Every row gives one point. Two turns around zero, p and q, are shown by what they do to some points. Write where each new point lands after one turn and then the other. Backwards means that the second turn is done in reverse. Each puzzle has new turns, and all numbers are rounded.

Turn p:
[  4   2 -39] -> [-23 -16 -27]
[-23  41 -14] -> [ 16  16 -44]
[ 15 -36  61] -> [17  7 70]
[-27 -22  20] -> [-8 33 22]
[ 31  14 -28] -> [ -2 -39 -21]
Turn q:
[ 20 -13   2] -> [10 15 16]
[45 41 22] -> [ 57  18 -25]
[  3  12 -52] -> [ 15 -47  21]
[  5 -47  -2] -> [-20  20  38]
[-46  20  43] -> [-33  10 -56]
[-27 -12 -13] -> [-27 -16   6]
Where do these land?
p, then q backwards: [-25  -6 -13] -> [-12  -9  24]
q, then p backwards: [  4 -17  43] -> [-46  -3   1]
p, then q backwards: [ 44 -24  13] -> [  0 -12 -50]
p, then q: [-23  47 -43] -> [ 13 -58  32]

Turn p:
[-32   7 -30  -3] -> [ -1 -32  13  28]
[35  3 -1 -4] -> [-11  12 -30 -10]
[-30   2  -3  25] -> [ -8 -17  34  -1]
[-14  30   6 -15] -> [ 25 -25  -5  -7]
[-30 -13   8 -19] -> [27  3 19 20]
[ 76 -19  25  -7] -> [-14  58 -50 -28]
[ -5 -10  -5  22] -> [-18   2  17   0]
Turn q:
[-25 -12  17  20] -> [-31 -10 -19  -5]
[ 13   4  -2 -72] -> [ 37 -26  54 -20]
[-20  31  13  19] -> [-28  28  -1 -17]
[ 49 -22  11  15] -> [ 5 -4  5 56]
[-13  19 -39  18] -> [ 18  30 -29 -18]
[ 10 -10  -4   9] -> [ 4 -2 -8 14]
[-15 -10   4  -8] -> [ -5 -16  -2 -11]
Where do these land?
p, then q: [-17  56  18  13] -> [ 22 -53  20  15]
q, then p: [  3 -56  19  -5] -> [-28  32  33  23]
q, then p: [ -3 -15 -24 -19] -> [-10  22 -22   8]
p, then q: [ 23   8  20 -11] -> [29  9 12 -7]
p, then q: [-24  -5  15 -28] -> [ 1 14 10 36]
p, then q: [  5  19 -10  32] -> [ -5 -32  -3 -22]
p, then q: [ 14  -7 -38  19] -> [-16  -6 -32 -27]

Turn p:
[ -2  -7  23 -43 -33 -19] -> [ 16 -29  17  18  -9 -46]
[ 15  24 -43   4  10   8] -> [-33  29  -8  17 -16  18]
[ 30 -52 -39 -28  19  41] -> [-41   7  55 -39 -39  11]
[13 21 14 32 37 46] -> [ -3  21 -44 -46 -13  26]
[ 25  16  46  18 -13 -45] -> [ 60 -22 -21  29  -9   9]
[-40  -6 -43  11 -39  -2] -> [-16  37  28  22  44 -18]
[-42   6  42   6  18 -29] -> [ 17 -43 -28   0  43  -1]
Turn q:
[ -8  -8 -38 -39 -13   3] -> [ 46   0  19   6 -26  11]
[-16 -12  37   3 -35  39] -> [-30  -3  36 -47  -7   9]
[-18   0  28  31  39  -4] -> [-36 -29 -36  -3   7 -11]
[ 17   8 -26  50 -45  16] -> [-40  37  39  35  -9  11]
[ 24  34  28 -12  58  42] -> [  0 -58   9   1  61 -25]
[-40 -14  34 -28 -15  -9] -> [  7  -7 -15 -55 -17  22]
[ 34  35 -50 -45 -27 -17] -> [64 33 24 33 19 25]
[-27  -4 -10  28  -4 -37] -> [-17  15 -36  14 -26  18]
[ 34 -39  -4  12  42 -32] -> [  7  12 -39  16  -3 -61]
Where do these land?
p, then q: [-3 -8 48 42 45 34] -> [ 69 -20  41   4  -1 -19]
p, then q: [-14  39  -6 -38  13   7] -> [  0   6 -21  16 -46  23]
q, then p: [ 31  35 -25  16 -26 -12] -> [  7  19 -52 -16   6  22]
q, then p: [-52 -49 -45  20  23 -36] -> [ 18  68  47  40  15 -20]
q, then p backwards: [  4 -40  -5 -29  35  20] -> [  5 -10  47 -35 -22   3]
p, then q: [ 20  21   8 -27 -42  26] -> [  6  50 -20   8  10  31]
q, then p: [ 22 -17  44  39  -4 -29] -> [-45 -12 -22  38  31  -5]
q, then p: [ -7  18 -19 -24 -44 -10] -> [  8  22 -29 -22 -34 -17]
